Rows are points. Each copy is the shape, with its points in the same order, turned, moved and blurred by noise. Say if it was mirrored as well.

Shape:
[[-0.8 -1.2]
 [ 0.8 -1.2]
 [-2.6 -0.4]
 [ 4.5  4.8]
 [ 0.5 -1.0]
 [ 5.2  3.3]
 [-2.7 -0.5]
 [-2.8  4.0]]
Copy 1:
[[ 1.2 -0.8]
 [-0.5 -1.2]
 [ 2.6  0.4]
 [-6.2  2.9]
 [-0.4 -1.0]
 [-6.1  1.2]
 [ 2.8  0.3]
 [ 1.2  4.6]]
Copy 1 is: mirrored
Copy 2:
[[ 0.8  1.1]
 [ 1.4 -0.4]
 [-0.7  2.4]
 [-2.7 -6.3]
 [ 0.8 -0.3]
 [-1.0 -6.3]
 [-0.5  2.5]
 [-4.9  0.9]]
Copy 2 is: mirrored
Copy 3:
[[ 1.8 -1.5]
 [ 0.5 -1.7]
 [ 3.5 -1.4]
 [-2.3  6.1]
 [ 0.4 -0.9]
 [-3.8  4.0]
 [ 3.6 -1.2]
 [ 4.9  3.5]]
Copy 3 is: mirrored

Shape, 7 rows:
[[-0.2  2.2  1.9]
 [ 3.6 -3.1 -1.3]
 [ 1.1  1.7  3.3]
 [ 8.0  0.3 -1.5]
 [ 0.1 -3.2  1.8]
 [-1.9  0.7  0.1]
 [-1.7  2.3 -2.7]]
Copy 1 (7 x 3):
[[ 2.0  0.9 -4.4]
 [ 3.6  1.3  3.0]
 [ 3.0  3.0 -3.6]
 [ 8.6  0.6  1.5]
 [ 0.0  3.0  0.7]
 [-0.1 -0.1 -2.5]
 [ 1.0 -3.0 -2.5]]
Copy 1 is: only turned
Copy 2, 7 rows:
[[ 2.1  0.6 -2.6]
 [-5.0  2.9 -1.9]
 [ 2.4  2.1 -2.4]
 [-3.6  5.4 -6.7]
 [-1.6  1.8  1.8]
 [ 0.6 -1.7 -1.0]
 [-0.8 -3.2 -3.4]]
Copy 2 is: mirrored
Copy 3:
[[ 2.4  1.0  0.6]
 [-1.8 -4.2  4.2]
 [ 3.8 -0.2  1.2]
 [ 0.4 -2.8  9.1]
 [ 0.5 -4.7  0.1]
 [-0.1  0.2 -0.8]
 [-2.0  2.5  0.6]]
Copy 3 is: mirrored
Copy 4, 7 rows:
[[ 0.0  0.8  2.5]
 [ 3.9 -3.0 -2.8]
 [ 1.5 -0.1  3.5]
 [ 1.2 -7.7 -0.7]
 [ 4.9  0.7 -0.5]
 [ 0.7  2.3  0.1]
 [-2.1  1.5 -1.9]]
Copy 4 is: mirrored

Shape (8 x 4):
[[ 4.5 -2.4  2.5  3.1]
 [-3.4  2.3  1.5  0.8]
 [ 1.0  0.1 -1.0  2.3]
 [ 1.1  0.8 -2.4 -2.3]
 [-2.8  0.8 -3.5 -1.1]
 [-5.6  6.5  5.0  1.6]
 [ 1.5 -3.7  4.8  2.0]
 [ 1.0  0.4  2.0  0.6]]
Copy 1:
[[ 5.5  4.6 -0.1  0.0]
 [ 1.7 -3.7 -0.4 -2.7]
 [ 1.5  1.9 -0.6 -3.0]
 [-2.5  1.8  0.3 -1.1]
 [-2.8 -1.1 -2.1 -3.8]
 [ 3.7 -8.5  2.8 -2.6]
 [ 5.8  1.4 -2.7  2.0]
 [ 2.9  0.0  0.1 -0.4]]
Copy 1 is: mirrored
Copy 2:
[[-2.9  4.0 -3.2  1.9]
 [ 2.3 -2.5 -1.7 -2.6]
 [-1.0 -1.3 -1.6  1.7]
 [ 1.9 -1.1  1.5  2.1]
 [ 1.8 -4.2  2.4  0.3]
 [ 5.3 -4.0 -6.2 -5.1]
 [-1.1  5.5 -3.1 -1.2]
 [ 1.8  0.2 -1.3  0.0]]
Copy 2 is: only turned
Copy 3, 8 rows:
[[-0.8 -6.2  0.6  1.5]
 [ 2.7  2.7 -1.5  2.7]
 [ 1.7 -1.9 -1.1 -0.4]
 [-0.4  0.9 -0.9 -3.2]
 [ 3.4  2.8 -0.7 -2.8]
 [ 3.0  4.7 -4.5  7.0]
 [ 0.1 -3.7  3.6  3.4]
 [-0.5 -0.8 -0.3  1.7]]
Copy 3 is: mirrored

Shape:
[[ 0.8  0.5  2.9  3.4 -0.6 -6.1]
 [ 1.3  1.4 -2.0  1.8 -3.7 -4.0]
 [-0.1 -0.3  2.6  2.4  0.9  4.1]
 [ 6.7  1.1 -4.1 -1.5  0.4 -0.1]
 [ 7.1  0.7 -2.9 -3.0 -1.4 -0.4]
 [-3.0 -0.3  1.9  0.2 -0.9 -4.6]
 [-0.3  4.4  1.8  0.7  0.4 -3.5]
 [ 1.4  1.5  2.9  0.4 -3.6 -2.3]
 [ 7.8 -0.2 -2.7 -3.6  0.1  0.9]]
Copy 1:
[[-1.2 -5.5  0.4  3.4  2.1 -2.0]
 [-2.8 -1.5 -0.6  1.9 -3.1 -2.4]
 [ 2.8  3.1 -3.1  1.4  1.3  4.0]
 [ 4.6  3.0  1.5  0.8 -4.6 -4.1]
 [ 3.7  3.8  3.5  0.1 -4.4 -3.9]
 [-2.6 -3.2 -1.2 -1.3  1.7 -0.3]
 [ 0.3 -0.6 -2.9  0.5  2.9 -4.7]
 [-2.0  0.7  1.6  2.2  2.0 -1.3]
 [ 5.3  3.9  3.7  0.1 -3.8 -4.3]]
Copy 1 is: only turned
Copy 2, 9 rows:
[[-5.5  3.6 -2.1 -4.4  0.8  2.1]
 [ 1.0  2.3 -3.4 -4.0 -0.9  2.7]
 [-2.5 -0.2  0.4  4.5 -2.0  0.8]
 [ 1.7 -0.7  3.7 -4.7 -6.3  0.7]
 [ 2.7  0.1  4.3 -5.0 -4.9  1.0]
 [-3.0  1.8 -2.4 -2.5  3.1 -0.8]
 [-3.6 -2.1 -0.6 -3.4  1.2  2.9]
 [-1.2  2.3  0.3 -1.7  0.6  3.6]
 [ 2.1  0.4  6.0 -3.5 -5.5 -0.1]]
Copy 2 is: mirrored
Copy 3:
[[-0.6 -0.6  1.3 -4.1  0.3  5.6]
 [-0.7  0.9 -3.5 -3.6 -1.9  2.1]
 [ 1.5  1.8  0.0  2.5  5.3  0.5]
 [ 3.0  4.5 -0.7  0.9 -5.1 -1.4]
 [ 2.2  3.3 -1.6  2.4 -6.1 -0.4]
 [-2.1 -3.6  0.3 -2.9  1.2  1.7]
 [-3.8  1.5  1.8 -2.3  0.3  1.6]
 [-2.3  0.0 -1.7  0.5 -0.4  4.1]
 [ 3.7  3.5 -0.3  3.7 -5.8 -1.2]]
Copy 3 is: mirrored
Copy 4 (9 x 6):
[[-2.5  2.1  0.9  3.7 -5.1 -4.6]
 [ 1.3 -1.2 -0.2  0.7 -1.6 -5.2]
 [ 1.5  1.7  4.0 -0.4 -4.3  3.5]
 [-1.8 -6.8 -1.0 -2.3 -1.9  0.1]
 [-1.5 -6.9 -2.1 -0.4  0.1  0.5]
 [-1.2  4.3  1.2  2.6 -0.4 -3.2]
 [-2.4 -0.2  4.6  1.4 -1.9 -3.6]
 [ 0.9 -1.1  1.9  4.2 -1.8 -2.3]
 [-2.1 -7.2 -2.1 -1.0 -0.4  2.2]]
Copy 4 is: mirrored
